Each row of a before or after table is a point. The points were changed in one or more steps. Then noise was added and the rows were shuffled. The steps act on columns, c1 being the first. Write out the steps. A step turns or swaps two columns, mirrors them in a line or flattens them onto one, adds a multiple of one to another, or multiplies or shifts one. Angles are multiples of 10 degrees, from the lower column toward the higher: turns from -170 to 170, lines from 10 to 170 but not 90. Use the fewest steps. Two steps may share a column if one is a turn and the other turns, adds or multiplies; they go together, in the order done. Otherwise the lowest column goes first.

Before (11 x 2):
[[-2.7 -4.9]
 [-4.2 -5.8]
 [ 6.5  0.6]
 [ 2.9 -3.4]
 [ 8.3  1.7]
 [ 0.4  5.8]
 [ 1.8  5.9]
 [ 1.6 -4.6]
 [ 2.4 -1.7]
 [ 1.2 -6.3]
 [-0.9 -7.2]]
After, 11 rows:
[[ 3.3 -3.0]
 [ 4.8 10.2]
 [-0.5 -1.9]
 [ 7.2  0.5]
 [ 5.6 -1.0]
 [10.6  4.3]
 [ 6.4  2.4]
 [12.4  5.8]
 [ 5.1  9.9]
 [ 5.5 -2.6]
 [ 1.3 -0.9]]
Steps: shift c1 by 4.0; shift c2 by 4.0

Before, 11 rows:
[[-7.0 -6.6  4.9]
 [-1.8  4.6  2.2]
 [ 1.3 -4.7  2.1]
 [-3.7  3.6 -3.8]
 [-1.0  2.8 -3.2]
 [-6.8 -0.5 -1.4]
 [-5.2  0.1 -2.7]
 [-3.7 -2.6  2.0]
 [10.9  3.1 -4.8]
 [-6.8 -2.7  0.1]
 [ 2.8  3.1  1.9]]
After (11 x 3):
[[-10.0   1.9   0.6]
 [ -7.9   4.7   1.7]
 [-12.8  -2.2  -1.0]
 [-11.2  -0.9  -0.4]
 [ -4.7  -3.2  -1.3]
 [  5.0   1.3   0.5]
 [-12.8  -1.0  -0.3]
 [ -3.2   3.1   1.4]
 [ -9.7  -1.5  -0.6]
 [-13.1  -4.3  -1.4]
 [ -6.9   1.4   0.4]]
Steps: shift c1 by -6.0; flatten c2 and c3 onto the line at 20 degrees

Before (9 x 4):
[[ 0.9 -5.2  1.4 -2.9]
 [ 4.5 -3.7 -4.5 -2.0]
 [ 1.3 -4.5  2.4 -3.2]
 [ 0.8 -2.0  7.1  0.7]
 [-7.4  5.6 -1.3  7.8]
 [ 3.7  3.2 -0.1  7.4]
 [ 1.7  4.3  7.2  3.7]
 [ 3.7  1.3 -4.8 -2.8]
 [ 0.5  2.4  7.0  5.0]]
After:
[[ 0.9  4.6  6.6  3.1]
 [ 1.1 -4.8  2.0 -3.2]
 [ 4.2 -4.3 -6.3 -1.4]
 [ 0.3  2.3  7.0  4.7]
 [ 0.8 -2.5  6.5  0.3]
 [ 4.2  1.4 -7.0 -3.0]
 [ 3.6  2.4 -2.2  7.4]
 [-7.1  5.7  2.7  7.4]
 [ 1.2 -4.8  1.6 -3.0]]
Steps: add -0.5 times c1 to c3

Before, 12 rows:
[[-2.0  3.9 -4.8 -0.3 -3.9 -0.9]
 [ 2.9  6.0 -0.8  0.4 -1.1 -7.3]
 [-2.2 -4.4 -6.4 -6.0 -5.7 -2.5]
 [ 5.5  2.3  3.6  1.7  3.1  5.3]
 [-7.6 -3.0 -6.4 -5.8 -4.9  2.0]
 [-0.5  6.2  2.3 -6.5 -3.2 -5.4]
 [ 0.1  1.9  2.8  7.0  3.2 -5.9]
 [ 0.4 -5.0  6.4  7.4 -2.8 -2.1]
 [-3.8  0.0 -6.8  5.7 -8.1 -2.7]
 [ 2.5  4.8  3.8 -3.3  2.8  4.2]
 [-2.0 -5.3  0.7 -1.2 -1.9  0.5]
 [-0.8 -1.9  0.2  4.2 -2.1 -3.1]]
After (12 x 6):
[[-0.1  1.5 -4.8 -2.2  2.9  5.5]
 [ 3.4 -1.2  5.7 -5.5  3.0 -5.0]
 [-0.6  1.7 -3.6  8.7 -5.4 -3.1]
 [-2.2 -3.2 -1.3  0.2 -1.7 -0.8]
 [ 1.5 -2.0  4.8 -8.7 -2.7 -1.5]
 [-0.9  8.0  1.2  4.4 -4.1 -1.6]
 [-1.8  7.4  7.3  4.6 -8.1 -4.1]
 [ 2.7  9.2 -6.8  0.1 -2.9 -4.7]
 [ 6.3  6.9  0.5  1.3 -1.0 -5.0]
 [-7.8  2.3 -3.7  7.9 -4.6 -1.8]
 [ 0.9  0.4  3.9 -1.8 -2.1 -3.0]
 [ 2.4 -0.5  0.2 -3.6  3.0  7.4]]
Steps: turn c1 and c6 by 30 degrees; add -1 times c5 to c2; turn c3 and c4 by -110 degrees
